Each row of a before or after table is a point. One or more steps were done to the points. Then noise was added and the rows were shuffled. The steps act on how far a point lies along the listed directions, d1 being the first. Write out the steps. A step turns or swaps two directions, mirrors them in a line or flattens them onto one, adds a multiple of one to another, or multiplies one. Angles are multiples of 10 degrees, from the lower direction toward the higher: turns from -170 to 170, lines from 10 to 170 but not 90. Use the fewest steps. Two steps may share a direction if one is a turn and the other turns, adds or multiplies; they go together, in the order done. Otherwise the lowest direction goes first.

Directions:
(1): [ -9.0 -29.9   6.7]
(2): [-3.2  7.8 30.8]
(3): [30.4 -8.0  5.2]
Before (12 x 3):
[[ 1.7 -1.6  4.5]
 [ 0.1  0.2  7.0]
 [ 0.3  4.6  4.0]
 [ 3.3  1.4  4.4]
 [ 6.4 -3.2 -2.5]
 [-2.1  2.6 -6.0]
 [ 4.7 -8.3  9.2]
 [ 5.2 -9.2  5.9]
 [ 4.1 -6.3  4.3]
 [ 4.9  2.7  8.3]
 [ 6.5 -0.3  2.5]
 [-2.0  4.9 -0.3]]
After:
[[  3.6  -2.8  -3.1]
 [ -9.0   1.1   7.4]
 [ -4.8  -2.9  -0.6]
 [  5.2   3.0  -3.5]
 [ -6.8   0.1  -1.9]
 [ -3.4  -2.8   2.1]
 [ -5.0   5.4  -0.9]
 [-10.6  -1.6   7.5]
 [ -6.7   1.6   4.9]
 [ -3.5  -5.8   2.3]
 [ -7.7  -6.8  -0.9]
 [ -1.1  -5.1  -2.5]]
Steps: swap d1 and d2; multiply d3 by -1

Directions:
(1): [  6.8  -9.0 -22.2   4.5  -2.4   4.3 -43.1  21.6   8.2]
(2): [  8.0 -44.8  -5.9   8.5 -22.6  -1.4  16.9  -0.7   8.8]
(3): [-33.2 -27.3   8.0 -13.1  27.3   1.0 -11.2  -9.7   0.5]
(4): [  6.6   5.0  -9.4 -34.9  -5.1 -24.5  -0.9 -11.4  30.4]
Before:
[[  3.0  -4.2  -1.6   1.3  -2.7  -3.4   5.3   1.1   0.8]
 [  4.6   1.8  -4.6   0.9   3.9  -0.8 -15.2   4.2   3.1]
 [  0.3   2.7   0.0  -1.6   2.2   0.5  -1.7  -0.3   2.9]
 [ -1.0   5.4   3.0  -6.4  -0.7  -1.0   5.6   2.8   0.3]
 [  1.1   3.8   0.2   6.7   4.0   1.4  -3.5   2.1  -4.8]
 [ -1.1  -0.7   3.3  -3.9   4.6  -3.5   1.5  -4.1  -2.6]
 [-13.4  -4.0   1.5  -9.1  11.0   0.6  -7.0  -4.8   0.3]
 [  4.7  -8.4  -6.5  -0.3  -0.9  -3.4 -10.9   3.0   4.0]
 [ -1.0   7.9   2.5  -1.6  -1.4  -1.6   1.4  -1.0  -4.5]]
After, 9 rows:
[[  1.8  -5.8  -2.2  -5.0   0.9  -6.2  -2.9  -2.9   4.1]
 [  0.9  -7.3  -1.2   0.9  -0.8  -2.9   2.7   1.8   1.1]
 [  1.5   3.7  -0.4  -1.3   1.3   0.6  -1.3   0.1   2.8]
 [  0.5   0.9   1.6  -2.0   5.6  -2.2  -2.8  -1.2  -3.4]
 [  0.9   3.7  -0.2  -3.6  -2.1  -0.1   1.3   6.2   0.0]
 [  1.2   6.0  -0.3   0.4  -4.1  -0.5  -0.9   1.6  -3.7]
 [  5.5   4.6  -0.7  -2.2   2.8  -3.8  -3.9  -1.4   3.5]
 [  2.5   4.8   1.6   6.1   2.8  -0.3   1.7  -0.1  -4.5]
 [-11.4   6.1   1.4  -8.8  11.4   0.7  -8.9  -3.1  -1.6]]
Steps: flatten d1 and d4 onto the line at 70 degrees; turn d2 and d3 by 30 degrees

Directions:
(1): [ 24.8  -2.0   8.9  -5.1   3.3   3.0  13.5  36.3 -13.0   3.3 -14.1  -7.6
 -32.2  34.1   9.7 -17.5  27.3  -9.2]
(2): [-18.9   1.1  24.8   7.0 -32.7  27.6   8.8  -6.7  16.9 -15.5 -33.3   6.5
 -15.7  -6.7   8.0  -8.5   2.9  32.0]
(3): [ 22.1 -19.7 -10.5   3.3  -3.1  -2.1   2.8   6.9 -10.9 -24.8   4.6  17.9
 -19.9  17.8  -3.2  13.2 -52.2  18.4]
(4): [ -0.6  14.8   2.2 -18.9   1.5 -12.0 -24.1  -5.9  14.3  -1.0  -5.8  22.2
  29.2  40.2   0.6 -36.6  -6.4  13.7]
(5): [ 30.9   4.0 -17.3 -40.8 -14.7   6.2   3.5 -28.3  12.2   0.2 -29.2 -13.2
   3.7   5.5   6.2  26.1   2.1 -12.8]
(6): [-29.2  -7.6 -28.7   0.8 -13.1 -27.3   1.4  30.1  15.2  26.1 -29.5   6.2
  -3.2   6.7 -18.3  17.7  -3.4   3.3]
Before:
[[  6.5   3.0   0.1  -8.5   2.5  -1.2  -3.2  -6.4  -0.9   0.3   1.0  -2.1
    5.8   2.3   2.6  -0.3   2.8  -4.0]
 [ -3.9  -3.4  -4.6   0.4  -8.0  -5.8   1.4  10.0   3.7   5.7 -17.3   1.3
   -4.6   8.0  -0.3   0.6  -1.6   5.9]
 [ 10.1  -0.7  -3.9  -3.9   0.3   0.0   1.8   0.4  -1.2   1.6  -4.1  -4.1
   -3.5   3.0  -1.6   6.9   1.7  -5.7]
 [  0.8   3.8   0.4  -1.8   3.6  -2.6   0.3  -0.9   1.0   2.0   2.1  -1.9
    5.2   1.2   2.2  -3.3   5.1  -8.3]
 [  7.5   0.2   2.7  -4.9  -3.5   4.0  -1.1  -5.3  -0.5  -2.3  -1.2  -2.2
   -2.2  -3.4   1.1   2.6  -1.3   0.9]
 [  5.7   3.0  -1.7  -2.7   2.8  -0.3  -2.2   0.3   1.1   0.7  -1.6  -4.6
    2.7   4.4   1.2  -5.4   5.5  -4.8]
 [  5.9  -0.8  -0.3   0.9   1.5   0.7   1.7   6.3  -3.1   0.2  -0.1   1.1
   -5.1   2.6   1.8  -2.5   5.9  -3.8]
 [ -7.3   1.8   5.4   2.5  -3.7   4.9   1.6   2.8   4.5   3.8  -9.7  -4.2
   -4.3  -1.1   1.3  -2.2  12.6   1.5]
 [ -1.1   3.5   3.9   1.7   2.9   1.3  -0.9   1.3   3.6  -1.7   2.2  -2.8
    3.0  -2.7  -2.1  -2.9   4.9  -2.0]
 [-10.3  -1.9 -15.9   0.5  -2.1 -13.9  -0.7  14.8   6.4  14.9  -9.3  -0.6
   -1.8   5.6  -8.4   6.4   1.7  -0.1]
 [  1.3   0.7  -2.7  -4.5   1.8  -2.0  -3.6  -2.1  -2.2  -2.2   4.0   1.9
    2.2   0.5   0.5   0.3   1.0  -2.8]]
After:
[[  0.4   0.4  -1.1  -2.1   2.6  -1.9  -3.1   0.7  -3.4  -1.8   4.9   2.6
    0.4   1.4   0.2  -1.9   2.2  -2.3]
 [ -3.9  -1.4  -1.1   8.5   3.7  -2.2  -1.9  -0.1  -1.7   1.0   7.3   1.3
    2.9  -5.7  -5.1   4.2  -5.2   0.0]
 [  1.4   0.2  -3.7  -1.0  -0.6  -0.2  -1.9  -6.6   2.0  -0.5   1.6   2.6
    4.6  -7.3  -1.2   4.7  -2.1  -2.0]
 [  2.5   3.4   2.0  -1.9   1.7   2.2  -0.5  -0.6   4.4  -1.8  -1.0  -4.0
    2.2  -1.5  -1.3  -0.7   6.0  -3.2]
 [-10.4   1.8   2.8   1.1  -5.2   4.9  -0.6  -5.3   7.1   3.0  -8.7  -3.0
    2.1  -7.2  -0.2   2.6   7.6   2.6]
 [-12.0  -1.8 -17.2  -0.4  -2.8 -14.0  -1.9  10.6   8.0  14.5  -9.1  -0.4
    0.9   2.8  -9.1   8.7  -0.8   0.0]
 [ -1.4   2.5   4.0   1.1   5.8  -2.9  -4.9  -0.7  -3.4   0.0   9.0   1.7
    5.8   0.4   0.8  -6.3   1.4  -0.4]
 [ -1.0   4.0   0.4  -0.1   3.5  -3.0  -0.3  -2.1   1.5   1.8   3.8  -1.4
    6.7  -0.8   1.1  -2.9   3.2  -7.4]
 [-10.7  -3.1  -6.0   2.9  -8.6  -6.8  -2.1   1.9   6.6   4.7 -12.8   4.2
    2.9  -0.5  -2.1   4.0  -8.4   8.7]
 [  0.0  -1.1   6.5   4.5   0.1   2.6  -2.1   0.5  -3.0  -2.4   6.1   1.1
   -2.0  -5.1  -0.5  -3.4  -1.9   4.1]
 [ -2.2   3.1  -2.0   1.8   3.1  -1.2  -4.9  -4.3   2.8   0.6   3.9  -2.2
    8.6  -2.7  -1.1  -4.0   0.1  -2.1]]
Steps: turn d1 and d5 by 160 degrees
